Each point is reached from the start by the listed moves, each made 0, 1 or 2 times, or once backwards (-1), plus a little noise. Say if it took an odd or an even number of moves. Then give how often each move was made.

Moves:
(1): [ 18.6   8.4 -22.6]
(2): [ 1.2 21.0 10.7]
Start: [ 0.6 -6.1  8.8]
Points:
[ -1.3 -28.1  -3.1] => odd (0, -1)
[ 40.3  30.9 -25.5] => odd (2, 1)
[ 1.8 37.4 28.7] => even (0, 2)

Moves:
(1): [ 26.3   4.2   2.4   3.2 -10.3  -2.2   0.5  -3.7  -5.8  -4.9   8.3   1.8
  -0.3]
(2): [-7.2 35.8 -1.3 -1.0 -0.2  7.3 10.2 -4.9  6.4 -1.7 -6.7  2.6 13.5]
(3): [-1.5 10.3 35.9  3.1 -1.6 10.3  0.4 -0.7 -0.6  7.2  9.7 -7.1  2.5]
(4): [ -0.8  -3.0 -14.3  35.9   9.2  -6.4   0.1  -3.0  -1.7   9.7  -6.9   0.9
   5.7]
(5): [13.2  8.0  3.9 -4.6 22.2 11.7 -4.0  5.8  8.4  8.7 -3.8 -7.9 -1.6]
(6): [  3.2   0.0   0.1  10.6 -12.8  28.0   3.8   5.5  18.8 -10.6  -5.4   2.6
  -0.5]
(7): [  1.7  -4.0   3.4   1.6   0.1  -2.7  20.9   2.0   4.0   0.9   5.2 -11.1
  -4.9]
(8): [  0.3   2.7   1.0  -1.3 -12.5  -6.7  -5.5  31.2  -1.5   7.9   9.3  -7.5
  -0.7]
(9): [ -3.8   6.0   2.1   1.5  -1.3 -16.8  -6.3  -2.5  18.4  -8.2  -3.6   0.1
  -3.4]
(10): [  1.6  -3.0 -10.2  -2.3  -7.5  -0.5  -1.7 -10.4  11.0  25.3  -1.4   1.7
   3.0]
(11): [-3.1 -7.6 -5.8  0.5  5.5 -5.0 -1.5  0.9  3.2 -3.5 27.1  3.9 -1.9]
Start: [ -6.5  -1.9   2.8  18.4  11.0   2.2   5.0   8.1 -20.6  -5.1   3.8  -1.7
  -2.4]
Points:
[ -9.9   1.9  84.0   3.4  39.7 -37.3   1.8  73.7  30.9  71.9  40.1 -73.5
 -27.7] => even (-1, -1, 2, 0, 2, -1, 2, 2, 2, 1, 0)
[-30.8  13.7  53.6  94.0  22.2 -44.5   2.2   0.0 -47.5  -3.8  18.9 -11.5
   8.8] => even (0, 0, 2, 2, -1, -1, 0, 0, 1, -1, 0)
[ 28.9 -21.4 -46.7 -15.8 -71.7 -58.9 -15.6  40.1   6.4   7.9  88.8  12.5
 -10.0] => even (2, 0, -1, -1, -1, 0, 0, 2, 1, 2, 2)

Moves:
(1): [ 9.7 -1.4  6.6 -0.4 -4.0  0.5  2.7 -0.8  6.4  1.7 -0.7  2.3 -7.0 -1.9
 -4.6  8.7 -1.2 -1.8  1.8 -4.2 -1.3  5.5 -5.7  2.7  0.8  0.1 -2.5]
(2): [ 0.9  6.8  4.6  2.6 -6.0 -5.3  5.3 -2.2  5.7  1.9 -3.1  2.3  1.1  3.1
 -3.7  3.4  5.2 -0.4  0.8 -4.5 -5.1  1.3  4.4  0.0 -5.0 -1.2 -0.9]
(3): [-9.3  0.1  9.1 -4.4 -0.3 -4.9  5.0 -2.4 10.3 -7.5 -1.5 -9.5  1.9  6.9
  3.9  4.1 -0.6  0.0  0.3 -3.9  5.4 -1.1 -3.1  3.2 -1.9 -1.5  4.7]
(4): [-5.1 -8.1  1.2 15.5  5.2  6.0 14.7  4.6  5.9 -2.2 -0.4  3.9  0.4  5.5
  1.3 -4.5  0.8  9.4  4.3 -7.4 -2.6 -3.7 -0.5  5.7 -2.3 -7.0 14.2]
(5): [ 1.9  0.7  0.6 -4.3  6.1  0.9  9.5 -2.4  1.6  1.2 -2.2  3.0 -2.2  1.4
  0.2 -4.4  2.9 -0.8  0.8 -1.9 -4.2  1.7 -4.4 -1.9  3.8 -4.6  5.5]
(6): [  0.6  -1.7  -2.6 -10.8  -1.6  15.5   5.4 -14.8   6.3  -4.7  -3.3   7.4
  -0.2  -4.0  -6.9  -8.1   2.6   7.8   0.8   7.0   5.0  -8.9  -5.3   2.3
  -3.3   1.0   5.6]
(7): [ 0.7 -8.1 -6.2 -6.0 -1.8 -2.5  3.6  0.6 -3.3 -1.8 -2.4  3.7 -4.5  0.7
 -1.1  1.5  1.3  1.6 -4.2  3.0  4.1 -5.4  2.3 11.5  1.7 -4.6 -0.2]
(8): [ 2.6  4.6 -6.8 -2.2  1.2 -4.2 -1.8 19.1  4.2  0.6 -0.2 -2.8 -5.4  0.5
 -6.0 -1.9  3.8  1.9 -1.1  0.8  2.5  4.0  1.5  8.2  6.1  0.7 -2.2]
(9): [ 0.6 -7.6 -5.1  5.3  1.1 -2.9  1.3 -3.8  9.2 -1.6  1.8  4.9  2.2  2.1
  7.5 -6.6  0.8 -5.2 -1.5  3.4  5.2  1.7  0.8 -3.2 -5.2  2.6  0.3]
(10): [-2.4 -6.0  3.3 -0.8  0.2  0.2  3.4  7.4  3.4 10.8  4.2  7.2 -8.1  0.6
 -1.5  1.0  0.6  0.7  2.6  1.2  4.9  0.9 -7.0 -3.2 -3.2  6.2  8.0]
(11): [ 2.5  3.7 -2.6  3.6 -1.2  0.5  2.6  2.8  2.6  0.8 12.1  4.4 -0.6  0.3
  2.7  3.2 -0.3 -4.3 -4.3 -1.3 -0.5  2.8  0.0 -0.6  5.3 -0.8  5.7]
(12): [ -4.5  -3.9  -3.9  -1.8   0.2   3.9 -13.2  -0.7  -4.2  -8.0   3.8  21.5
  -5.9  -0.1  -2.5  -3.2  -2.3   2.3  -3.2  -0.3   3.0   0.7   1.9   4.8
  -4.4  -9.9  -1.0]
(13): [ 3.8 -0.9  3.4  5.2 -6.0  6.0 -8.1  2.4 -9.0  4.5  1.1  4.2 10.5  4.4
  0.3  1.6  4.6 -0.5 -1.1 -0.5 -2.8 -1.3  0.3 -2.1  0.6 -8.1  0.6]
(14): [ 0.6 -0.2 -4.8 -6.4 -1.4  1.7 -5.1 -1.8 -1.5 -5.1  5.3 -2.3 -3.8  6.0
 -0.1  1.9 -6.8 -1.9 -1.9 -6.6  0.5 -0.7  2.2 -3.9  2.2  4.0  8.3]
(15): [ 3.8  2.7 -0.5 -3.9  2.3  7.1  1.6 -0.7 -5.7 -3.9 -3.2 -0.3 -6.8  0.2
  8.1 -0.7 -1.8 -3.8 -0.9  1.2 -0.8 -0.2  5.3  0.2 -0.1  1.5  3.6]
(16): [-2.9 -2.8 -2.9  0.2  3.9  2.6 -1.5  7.4  5.0 -3.7  5.1  6.0  6.3  4.8
 -0.9  8.2  0.9 -2.5 -0.9 -3.4 -6.0  1.3  5.5 -0.4  3.2  1.7  6.8]
(17): [ 0.0 -6.3  0.7  6.1  3.0  0.5 -5.9  0.2 -5.1  0.7  1.7  4.1 -9.7  1.4
 -4.7  1.8 13.5 -1.4  0.7  4.2 -1.0  7.1 -0.8  5.6  2.1 -2.6 -3.6]
(18): [  1.0  -4.5   1.8   2.1   5.5   0.2  -2.4  -6.2   6.2   9.8   3.9  -5.3
  -4.2  -0.3   8.7   1.5   2.7  11.2   2.1   8.0  -9.6   5.6  -0.8 -14.1
   0.9  -0.9   6.0]
(19): [-6.1 -1.6 -3.2 -0.3 -3.3 -4.4 -2.0 -1.8 -0.8 -3.7  3.6 -2.2 -1.4  3.1
 -0.5 -0.8  2.5  0.7 13.2  5.6 -2.5  3.3  2.3  0.4 -2.0 -6.1  1.5]
(20): [ -7.2  -0.3  -0.7   4.4   0.1  -6.4  -5.5  -0.9   1.1  -0.5  -2.1  -5.2
   5.6   7.8  -2.0  -1.7 -10.7   0.9   1.7  15.8  -1.4   1.2   4.5  -0.5
   7.4   0.0   2.8]
(21): [ 1.4  0.8 -2.4 -1.0  2.6 -0.9 -1.6 -2.6 -1.9  1.5 -0.4  4.7  2.4  0.1
 -2.6  1.7  1.6  2.7  2.5 -0.3  8.3  2.3  4.7 -5.6 -2.9 -1.1 -1.1]
(22): [-5.4 -1.0 -4.5  0.9 -4.7  4.1  2.4 -1.4  1.1  0.4 -3.0 -0.1  5.6  0.2
 -1.7  0.7  4.5  0.6 -3.8  3.0 -1.9  8.0 -1.0 -1.8 -3.1 -3.7  1.6]
(23): [ 1.0  0.1  7.1 -3.9  3.5 -8.5  4.2  4.5 -0.1 -2.8  2.4 -3.5  2.1 -2.4
 -3.3 -4.6 -3.8 -1.8 -1.0  2.3  2.5  3.8  7.5  0.4 -4.4  4.6 -5.2]
(24): [-3.0 -4.3 -1.1 -6.4  7.1 -2.3 -3.1 -7.6  3.5 -2.8  5.6 -0.7  0.5  7.1
  1.7  5.1 -4.7  2.1  5.7  1.5  1.5  6.1 -6.9 17.9 -5.9  8.3 -0.5]
Start: [  7.2   2.5   7.0  -2.0   9.0  -5.5  -4.2   2.8   8.5   0.3 -10.5   2.9
   3.1   6.3  -5.9  -1.5   7.0  -3.5 -10.8  -0.4   9.9   2.7   5.7   0.1
  -4.4   3.9  -1.2]
Points:
[ -3.4   0.9  28.9  26.0   7.1  12.9  11.8  44.3 -24.2 -12.6 -24.5 -33.5
  -7.0  37.7 -10.6  -0.5  46.9  -5.7   7.2 -50.5  13.4  16.0   2.5  -1.4
   4.5 -37.0  31.4] => even (0, -1, 2, 2, 1, -1, -1, 1, -1, 0, -1, -1, 2, 2, 1, -1, 2, -1, 1, -1, 1, 1, 0, -1)
[  7.6 -26.6 -10.0 -27.8  20.4  11.5   2.4  18.4  61.8 -14.6   4.7  75.0
  -0.6  22.7 -20.4  -4.6  42.6   9.2  -8.5  -1.5  46.1  -7.2   2.1  46.6
 -29.3   4.1  16.7] => odd (0, 1, 1, 0, 0, 2, 1, 2, 2, 1, 0, 1, 1, -1, 0, 2, 0, 0, 0, -1, 1, -1, 0, 1)
[-25.3   5.2   2.9  14.3   8.2 -20.9 -15.4  -5.5  25.0 -18.5  16.6 -35.5
  20.6  55.3 -12.6  52.8  25.2   4.4  32.1 -42.9 -13.4  40.3   5.1  25.4
 -19.1   3.0  19.1] => even (0, 1, 1, 1, -1, -1, -1, 0, -1, -1, 0, -1, 0, 2, -1, 1, 1, 0, 2, -1, 1, 1, -1, 2)
[-34.0 -60.4  66.7  26.6  33.2  16.9  50.1 -34.6  77.9  13.6  -3.3   8.8
  17.2  58.0  -0.9   1.3  55.0  36.0  51.2  43.5 -20.4  39.7  -8.9 -11.4
 -44.6  -8.1  75.0] => odd (1, 1, 2, 2, 1, 2, -1, -1, 1, 2, -1, -1, 2, -1, 1, 2, 2, 2, 2, 1, 0, 1, 2, 1)
[ 22.5  38.6  45.4  32.1   4.5   0.4  40.0 -14.1   1.5  10.8 -17.7 -18.3
  23.8  16.8  17.6  23.3  21.0 -13.0  -4.4 -26.2  -7.6  29.8  14.8 -22.9
  -2.8 -25.5  11.9] => odd (1, 1, 1, 1, 1, -1, -1, -1, -1, -1, 2, -1, 1, -1, 2, -1, 0, 0, 0, 0, 2, 1, 0, 0)
[-24.7 -15.6 -15.4  54.5  -6.6 -33.7  -9.0  62.1  -0.6   3.1  14.3  45.6
  56.0  26.5 -25.9   4.1   9.2  -5.5 -41.7  32.9 -10.7  22.2  66.2   4.7
   9.6 -36.3  11.3] => odd (-1, 1, -1, 1, -1, -1, 2, 0, 0, 0, 2, 1, 1, -1, -1, 2, 0, 0, 0, 2, 0, 2, 2, -1)
[ -1.0  12.7 -26.5 -13.6  -7.0 -14.8  16.7  75.5  12.6  -9.5   4.8  60.8
 -30.7   3.0 -62.5   8.8  60.7 -15.8 -11.0 -14.6  -5.6  37.8  35.7  27.8
  -1.5 -25.9   7.3] => odd (0, 2, -1, 0, 1, 0, 1, 2, -1, 1, 1, 1, -1, 0, 0, 2, 1, -1, 2, -1, 0, 2, 1, -1)
[ 18.4 -25.5  50.5  38.2  23.2   9.9  24.6  18.1  41.1  16.7  30.9  85.9
 -46.2  48.5   9.1  34.9  17.9  -3.4 -17.0 -55.1 -19.1  24.4  -4.9  -6.8
  -4.3 -28.6  77.3] => odd (2, 2, 1, 2, 2, -1, 0, -1, 0, 2, 2, 2, 1, 1, 1, 1, 1, 1, -1, 0, 0, -1, 0, 0)
[-14.7 -11.0  18.6  39.8  11.4 -30.2  15.4  35.2  39.8 -30.5  20.0  24.1
 -25.9  52.3 -10.2  26.1   8.0 -11.3  24.4  -6.0  -3.2  45.5  -2.8  94.9
  -5.9 -23.4  20.5] => odd (2, 1, 1, 2, 0, -1, 0, 1, 0, 0, 2, 1, 0, -1, 1, 0, 1, -1, 2, 1, -1, 0, 0, 2)
[  2.2 -44.6  -4.9 -13.1  -7.1  -4.8   4.6 -39.2  43.9 -27.1  14.5   8.0
 -13.0  36.8   1.2 -22.8  -8.9  18.3   9.6  36.2  35.2 -15.3  12.5  13.5
 -15.8  -8.3  43.6] => odd (1, 0, 1, 1, -1, 2, 2, 0, 2, 0, 1, 0, 1, 2, 0, -1, 0, 1, 2, 1, 0, -1, 1, 0)
